Each row is a point. The last column is the point's height on a tilted bowl or saddle (a function of degree 2), plus a little noise. Count its main directions that bend up, bend down and stay straight.

Points (16 x 4):
[[-40  25  -5  19]
 [ -4 -43   2  48]
 [ 54 -23  53 -10]
 [  4 -50   8  47]
 [-39 -71  27  78]
 [ 25  -6  -6  28]
 [-20 -37 -42  55]
 [-36 -20  22  38]
 [ 19 -10  98 -23]
 [ 42  11  -3  28]
 [ 11  -5 -76  20]
 [-45 -21 -14  43]
 [ 16  24  38  27]
 [ 71 -24  -4  20]
 [-56  43  52  29]
 [ 20  20 -58  15]]
Directions: 1 up, 1 down, 1 straight

Points (26 x 5):
[[ 30 -14  63  45 -62]
 [ -7 -51  44 -11 -37]
 [  9  -3 -55  26 -11]
 [-12 -30 -16  48 -30]
 [-24   9   2 -46 -35]
 [-41  33  46 -58 -58]
 [-30  14 -28 -44 -10]
 [-10 -37  39  75 -59]
 [  6 -15  16  16 -39]
 [ 48   6 -32 -78 -37]
 [ 58 -30 -16  -4 -21]
 [ 38  -9  37 -49 -50]
 [  3   9 -20  49 -51]
 [ 28  32 -13  -7 -38]
 [-62  35 -74  56  20]
 [ 64 -71 -12  64 -15]
 [ 79 -40  30   1 -16]
 [ 28  -2  10  22 -49]
 [-62  24 -37  54 -17]
 [-19  42 -17   3 -24]
 [-64 -36 -38  15   2]
 [ 22 -68 -17  -1 -14]
 [ 26   9  58   6 -60]
 [-14 -10 -10 -40 -33]
 [ -3  57  -6 -58 -24]
 [ 16  -8  46 -25 -46]]
Directions: 1 up, 1 down, 2 straight

Points (23 x 5):
[[ 61 -71 -13 -44  24]
 [ 68  54  11 -18 -57]
 [ -6 -31 -36  78  36]
 [ 56 -25 -22  25 -25]
 [ 61   3  27  47 -35]
 [-16 -20  38  -3 -10]
 [ 24  18  -8  26 -62]
 [ -1   5  50  37  -6]
 [  8 -16 -57  67  11]
 [ -3 -30 -68  19 -18]
 [ 13 -44 -90 -35 -12]
 [-23 -26 -38 -57 -55]
 [ -3  53 -30 -21 -63]
 [  5 -27 -54  13 -31]
 [ -3  -6  26 -16 -37]
 [ 47   4 -10  58 -36]
 [  3 -28   1  47 -10]
 [ 14 -57 -41 -23 -27]
 [ 19  30  10 -27 -56]
 [ 60  32  33  30 -55]
 [ 48 -24  62  52  26]
 [ 10 -56  17  49  27]
 [ 42 -20   8  21 -35]]
Directions: 3 up, 0 down, 1 straight

Points (48 x 7):
[[-38 -11 -51  -4  62  21  34]
 [ 41  36  51  19  33 -18  18]
 [-31 -26  -9  28  57 -25   8]
 [ 15 -62 -56  67   8  -5  13]
 [  2 -16 -61   7   5  99  48]
 [ 23 -32  54 -10  78   2  26]
 [ 24 -66 -22  17  74 -16  19]
 [-24  -6  49  40  38 -12   5]
 [ 47 -62 -23 -64  66  -4  65]
 [ 29  22 -31 -26  49  19  22]
 [-36 -81 -51 -52  24  42  76]
 [ 46  -3  -1  -4 -14  -6  -4]
 [ 15  27 -29  30 -12  50  12]
 [-60   5  45  48  73  23  39]
 [-30   7 -81  28  37  42  43]
 [-47 -34  34 -41 -12  13  36]
 [-10  -4  -5   0  42 -70  26]
 [ 13 -31  38 -23 -49   9  16]
 [  8   5 -22 -41  -4 -18  21]
 [-34  28 -10  -3  10  25  17]
 [ 34 -55 -22  38   9  30  -5]
 [-44   7 -37  35  -7 -15  15]
 [ 36  68  61  -6 -40  51  67]
 [-60  17 -90   8  -2 -14  70]
 [ 23  25 -31 -76  -2 -23  62]
 [-81  17 -34  15  35 -59  70]
 [ 57 -11  -4 -54   3  -3  28]
 [-17  48  10 -65 -10 -11  63]
 [-46 -25  -2  64   6 -14   4]
 [-15 -12 -17 -66 -24  57  59]
 [ 46 -47 -23  30  -7 -62  16]
 [ 18 -14  28  58  37 -25  -1]
 [-51  35  29   6 -50 -14  44]
 [ -8 -40  53 -20  -1 -35  18]
 [ 35  54 -22  15 -21 -12  19]
 [ 33 -19 -10  11 -29  66   9]
 [ -1 -38   4  12  18  23 -12]
 [ 15  26  18 -62   5 -14  41]
 [-63  30  15  -7  33  -9  38]
 [ 19 -11   3  68   2 -52   5]
 [ 43 -17 -28  32  20 -78  24]
 [ 14 -21  60  44 -32  58  16]
 [ 44 -36  43  18  17   2  -4]
 [ 13  41  61  -7  69 -49  53]
 [ 80  59  68  11 -28   0  59]
 [-36  17  21  -3  -3  44  17]
 [ -1  31  46 -46 -53  40  59]
 [-45  18  36  48 -35  42  27]]
Directions: 6 up, 0 down, 0 straight

Points (46 x 7):
[[  14   36   -2   18   53   -2   23]
 [  -7  -16  -34   19  -42    6  -11]
 [ -27  -44   64  -10   24   -9   20]
 [  30   49   -3   -6   33  -30   -3]
 [  39  -57  -58   17    5   50  -17]
 [   7   32    2 -104   30  -26    9]
 [   3   18   11   -9   19    4   -1]
 [   5   12   -4    3  -61   20   -5]
 [  23  -23  -27   44  -46  -17  -28]
 [  14   67  -25  -12  -69  -42   12]
 [ -38  -33   19   32   64  -33    5]
 [ -57   39  -20   35   20   54   80]
 [  -1  -56  -21   -5  102  -16   14]
 [  66  -10   -8   14    8  -12   -8]
 [ -35    0   33   -1   29  -45   -6]
 [  20   13    6   30   37   -4    2]
 [ -42    5   34   42   53    1   42]
 [  18   15    1   22   -3 -113  -23]
 [   8   13  -12  -57   51  -35    4]
 [  27  -23   -6   32  -73  -41   -8]
 [  39   77   56   43   71   12   68]
 [ -81  -66  -15  -26   19   35   78]
 [-109    5   -6  -59   22  -41   83]
 [ -43   37  -76  -48   17   47  120]
 [   2    5   11  -92   33  -49   -6]
 [  36  -62   11  -34  -19   -7  -19]
 [ -11  -62   56  -16   40   28   37]
 [  -4   -4   17  -47   37   87   94]
 [  -8  -27   62   26  -91   12   24]
 [   1  -16  -13  -16   16  -46  -25]
 [  27   10    1   35   18    6   -5]
 [  19   24  -51   18    2  -21    9]
 [  41   -8  -10   77   32   -2  -11]
 [  -2   -5   -4   39   -3   25   -7]
 [  64   15  -46   -1  -24   -8   23]
 [  47  -63  -17  -54   -3  -55  -15]
 [  -2   -4   13  -21  -57  -40   -7]
 [ -35    3   43    6  -75   15   21]
 [  -6  -22   40   -7   15   59   36]
 [ -25  -38   28  -52   48  -28   10]
 [   6  -24   50   -1   45  -23   -5]
 [  32   21   11   19   14   26   10]
 [  -5  -26  -28  -51  -14  -31   -1]
 [  39  -27  -15   41  -27   76  -14]
 [ -46  -22  -37   23   45   60   72]
 [  12   18  -24   92   13  -21    2]]
Directions: 4 up, 1 down, 1 straight

Points (64 x 9):
[[  15   45   21  -22    6   26  -46   61    9]
 [  30   61  -23  -38  -11  -22   32  -46  -42]
 [ -45    6   22   14    6    0  -42  -27   18]
 [ -34   21   -2   12   63   20  -15  -10   17]
 [  -9   40  -31   42   37   96    0   83  -31]
 [  24  -24   32   62   82  -24    5  -18  -16]
 [ -46   -5   21  -12    5   23  -25   44    4]
 [ -16   72   13  -73   28   -8  -18   12   17]
 [  14   -7  -11    9   22    8    5  -10    2]
 [   2  -60  -58  -14   55  -17   13   41  -30]
 [ -62   15  -92  -30   29   33  -45  -40  -84]
 [ -83  -11  -14  -21  -26  -49  -30   17  -38]
 [ -63  -92   55  -20  -18   -1  -33   47  -45]
 [ -15   36    4  -49  -17   57  -16  -19   -7]
 [ -34   45  -32  -51   68    4  -54   -6   17]
 [ -15   -9    7   58  -43   -5  -27    0  -16]
 [  61   -8   -7  -24  -32  -14   -8  -55  -18]
 [  -2   10   -7  -22  -42  -30   77   47  -68]
 [   0   69  -22   47   14   46    4   -9  -22]
 [ -57   29   17   12  -15   26   92  -47  -55]
 [  67   38   -4   10  -60  -40  -38    4  -45]
 [  -6   86  -16    9   65    2   16  -23   -4]
 [  20  -91   17   -2   10  -48   -8   -5  -15]
 [ -22  -12   20  -44  -12  -92  -54  -72   25]
 [  15  -62   -1   79   30    7  -90  -60  -78]
 [   8   20  -39   16    1   62  -24    4  -32]
 [  -6  -65   35   41  -56  -65  -29   25  -37]
 [  17   20  -22   28   57  -41  -96    2   10]
 [  39   99   38  -59  -45   47   36   32  -62]
 [ -57  -27   22   -2   11   16   30  -16  -18]
 [  -7   16 -107   23   -9   23  -15   24  -54]
 [  12   15   -4   22   24   14   19   16    2]
 [ -80   38   56   48   -6   -3   14  -51  -20]
 [  54   -6  -22  -44   42  -13  -28   18   -3]
 [  26  -16 -120   -5   17    9  -62  -21  -97]
 [   5  -13   10  -11    5   -4   -2   46    3]
 [  -9    1  -45    2   45  -31   17   55   -2]
 [   6   -1  -46  -10   79   -7    8   27    7]
 [  24  -67  -43  -50    8  -36  -30    8  -43]
 [  10   -3   70  -31  -30  -24  -26   32   35]
 [  -4    8  -38   44  -21  -37   13  -32  -24]
 [ -28  -18  -10   23   61   -7  -10   42   14]
 [  -1  -14   26   27   46    6   -7   59   10]
 [  -2  -58  -45  -46  -10   70  -36   19  -78]
 [   2    9  -45   43  -42  -53   12  -17  -35]
 [  32   -6   -6  -18   60    0   31  -20  -10]
 [ -54  -97    7  -39  -18    8  -31   -5  -46]
 [  16   19   14  -17  -30   45   -3   27  -11]
 [  28  -14    1   33  -16   25   18  -43  -23]
 [ -23    6  -67   -6   24   11   39   14  -35]
 [  -3   17   55  -48   13   12  -42   26   51]
 [  16  -27   20  -41   31   24   14   77  -25]
 [   8    8  -65   35    9    4  -71   -4  -36]
 [  13   -1   12  -43  -38   94  -26   52  -54]
 [  -3   28   -5   49  -47  -25    9   -1  -12]
 [ -53  -23  -20   22  -59  -17  -20   42  -46]
 [ -23   -3  -37    8   60   10   46   15  -17]
 [  -7  -23  -12   -3   25   37   18  -10  -17]
 [ -21  -43   16  -42  -75   36  -31   36  -41]
 [ -26    2    1   63  -79  -72  -77   39  -78]
 [ -40  -12   11   12   21   -8  -30 -102  -13]
 [ -13   13  -23  -13    6    9  -49   95  -20]
 [  38   37  -13   45   -6   31  -27  -61  -41]
 [ -68  -17   10   25  -23    9  -28    4  -20]]
Directions: 1 up, 6 down, 1 straight
